Every row gives one point. The window is the flat piece filled in between its corners: a triangle in 3 columns, a solid with four corners in 4, and so on. A path goes straight from each point to the next, and from the last back to the first. After which points does the path pass through the window?
(in the rows, 128 means zero)

Window (3 x 3):
[[147 144 118]
 [ 93 148  87]
 [178  67 182]]
Path:
(1): [143 150 152]
(2): [ 87 174 136]
(3): [104 129  67]
(4): [141 139  81]
(5): [131 164 127]
(6): [136 109 173]
(7): [179  67 102]
(8): [189 116 111]
Through the window after points: 2, 6

Window (6 x 6):
[[151 132 103 112 130 124]
 [137 126 152 135 170 154]
 [103  87 129  71 101 142]
 [121 163 135 122 139 127]
 [102 136  28 140 212  88]
 [121 157  84 158  64 140]]
Path:
(1): [105 145  20  98 208 148]
(2): [105 136  52  96 120 142]
(3): [104 106 103 129 106  75]
(4): [120 144 110 148  96 123]
(5): [132 176  76 118 107 166]
(6): [116 142  94  71 171 170]
(7): [144 105 130 116 148 104]
(8): [114 127  83 163 178  74]
Through the window after points: 4, 8

Window (9 x 9):
[[ 72 136 111  82 120 131 135 167 119]
 [161  57 130 107  86 131 132 154 129]
 [119 163  65  68 135 174 154 105 129]
 [150 109  67 172 182 119 157 224 123]
 [ 87 232 192 167 128 145 127 147 145]
 [123  61 157 100 113  74 132  88 131]
 [159 135 112 127 202 132 108 236 121]
 [ 33 203 191 169 135 176  72 112 120]
 [118 142 109 126  73  68  89  86 132]]
Path:
(1): [118 136 137 138 133 120 117 164  92]
(2): [ 93 106 129 169 146 106 106 160 214]
(3): [109 122 126 114 139 114 117 154 165]
(4): [123 134 130 117 122 116 136 146  63]
(5): [145 163 124 144 147 113 104 124  42]
(6): [ 92 129 132 133 121 128 110 158 209]
(7): [136 136 109 114 165 130 113 181 150]
(8): [124 139 121 131 149 121 124 197  65]
(9): [101 178 147 126 134 131 137 144 105]
(10): [ 84 157 112 110 114 165 118 148 203]
(11): [118 127 114 147 177 142 108 204 208]
(12): [153 149 123 106 170 122 121 201  55]
(13): [ 95 198 149 137 128 149 120 169  54]
(14): [ 84 170 126 148 156 163  91 165 158]
(15): [117 105 105 117 109 124 122 141 171]
(16): [157 138 105 115 132  95 142 153  80]
Through the window after points: 3, 7, 9, 11

Window (12 x 12):
[[134  67 186 169 211 128 145 238 101  92 145 180]
 [109 142 192 119  97 134  92  48  96  92  85  75]
 [152 154 172 174 145 137  66 107 158 183  98  80]
 [156  98 103  87 157 166 221 162 152  94 179 141]
 [ 77 114 159 101  87 139  45  79 184  97 103  69]
 [102 133  62  80 182 115 154 115 107 129 186 140]
 [173 150 112 144 183  90 152 214 130  87  99 183]
 [139 137 163 141  23 122  67 135 139 177 157  90]
 [ 50 134  83 135 127 130 222 124 146  94 136 127]
 [139  74 189 117  99  93  88  94 153 179  97 125]
 [171 119 113 172 175  81 150 126 153  98 193 160]
 [ 83  97  89 140  87 186  94  47 114  88  72 106]]
Path:
(1): [134 103 123 164 114 101 125 149 115 110 136  69]
(2): [111 137 145 103 106 161 111 114 137 124 100 144]
(3): [ 96 157 151 102 125 150 168  96 166 120 135 207]
(4): [101 105  81 155 144 105 163 134 126  96 146  81]
(5): [155  97 116 132 146 108 105 165 133 124 122  37]
(6): [110 155 147 129  79 125 115  99 141 141 171 191]
(7): [110 128 154 132 127 140  86 104 138 121 125 136]
(8): [119  89  80 146 105  68 142 139 122 109  92  47]
(9): [151  91 103 138 103 101  92 122 106 121 124  59]
(10): [108 142 155 138 109 172 114 100 157 138 118 138]
(11): [109 134 128 124 135 132 134 101 146 136 140 145]
(12): [119  66 114 112 128  75 150 151 111 111 119  74]
(13): [121  68 111  98 160  94 134 122 113 112 115  31]
(14): [114 180 143 147  92 154 101  92 176 126 132 182]
(15): [119 141 166 133 126 155 104 124 144 109 163 179]
(16): [168  80 115 109 151 101 128 146 112 132 104  56]
Through the window after points: 3, 5, 9, 11

Window (14 x 14):
[[ 52  75 170 102 108 162 106 181 101 172 116 189 171  81]
 [ 63 138 115 111  36 196 181 210  76 157 116 152 137 104]
 [ 20 141 106 128 137 155 107 213  94 129 132  87 132 139]
 [116  41 109 104  85 184 105 209 110 184 111 159 100  97]
 [124 108 189  63  56 135 195 210 172 211 110 161  81 127]
 [174  88 125 132  85  19 240  82 167  98 129  81  79 105]
 [ 72 119 161 169  73 163  82 162  88 195  95 137 105 112]
 [138 159  95 146 167 124 125  78 129  66 138 136 106 147]
 [160 146  97 151 112  68  81 148 132 130 161 143 154 118]
 [159 144 141  98 107  99  77 109 120  63 152  91 110  89]
 [154 147  95 101 155  85 113  64 100 144 195 100 108  93]
 [ 95 131 112 137 107  74  91 119  96  86 194 157  71 128]
 [ 78 106 129 149  87 173 127 134 111 114 188  93 151 174]
 [221 115 152 107 147  28 115 105  58 108 147 132 101 139]]
Path:
(1): [134 132 154 134 115 123 129 176 125 139 162 138 108 103]
(2): [106 113  92  74  57  94 120 127 127 146  96 134 137 146]
(3): [121 128 115 102  96 110 106 106 115 116 122 110 118 132]
(4): [149 141 148 130 128 116 100 139 114  89 170 118 103  80]
(5): [117 119 134 140 103 113 148 153 111 110 168 111 103 106]
(6): [101 118  98  90  80  72 109  85 125 130 116 167  97 160]
(7): [ 94  97 113  89  58  93 123 125 116 137 113 127 120 151]
(8): [178 136 169 147 147 119 171 173 143 150 178 135 104  82]
(9): [123 142 153 160 135 105 139 153 130 105 180 116 116  90]
(10): [105 119  96  78  74  71 127  83  79 131 115 128 110 184]
(11): [111 128 127  95  94  83 130 109 119 143 113 146 123 146]
(12): [133 133 144 132 120 103 124 146 106 117 175 119 105 105]
Through the window after points: 1, 3, 5, 7

Window (14 x 14):
[[137  86  96 173 117 169  90 169 156 147 168 189  39 152]
 [146 132 121 113 124 133  69  89 151  61 124  94 204 114]
 [120 136 173 134 199 170 154  89 118 180 147  88  28 122]
 [145 111  98  78 127 112 100  84 172  85  20 126 184 129]
 [165 141  54 115 146  77  92  31 100  74  83 111 173 111]
 [ 85 150 142 110 130 124 106 154  80 167 145 125  51 121]
 [124 199 122 133 169 164 185 147 124 149 151 142  80 113]
 [114 124 129 177 144  97 126 118 133  63  79 114 130 134]
 [147  95  90 132  89 139 154 186 145 130 178 106  47 186]
 [130 125 130 179 123 147 159 138  83 227 152 108 100 109]
 [185 144 106 176 121 149  80 208 135 175 140 104  31 153]
 [154 154 154 156  70 125 122 126 167 147 149 154  44 172]
 [ 78 172 116 137 196 116 120  87 150 169 128 102 126 169]
 [180 109 128 104 172  51 101 107 135 100 111 137 181 121]]
Path:
(1): [125 155 102 145 129  77 114 127 197 169 164 166  32  80]
(2): [150 116 140 146 108 167 113 140 112 122 126 134 101 190]
(3): [129 128 155 131 158 163 126  97 120 150  90 131 117 184]
(4): [127 153  64 150 129  75 102 136 160 130 160 110 103  51]
(5): [131 119  91 152 138 108 108 116 175 122 118 126 118 106]
(6): [185 131 149 114 133 125 123 124 107 108 133 123 128 188]
(7): [ 71 159 133 144 160 151 114 173  21 123  75 142 115 182]
(8): [180 132 114 132 149 117 160  80 230 192 196 106  39  86]
(9): [ 96 144 121 125 139 108 104 117 133 152 136 108 106 116]
(10): [125 148 127 128 153 140 121 127 115 136 117 127  96 160]
(11): [130 140 119 135 142 131 122 118 115 115 117 130 113 157]
(12): [156 141 111  98 114  78  63  78 238 123 146  92  64  97]
(13): [135 155 122 150 114  94 108 119 175 111 131 122  85 117]
(14): [145 127 136 141 131 144 126 115 118 144 127 132  89 162]
(15): [155 150 170 111 101 172  89  94 112 117 120 149 118 218]
(16): [123 110  83 173 133 115 125 169 165 152 162 141  46  88]
Through the window after points: 1, 9, 13, 15
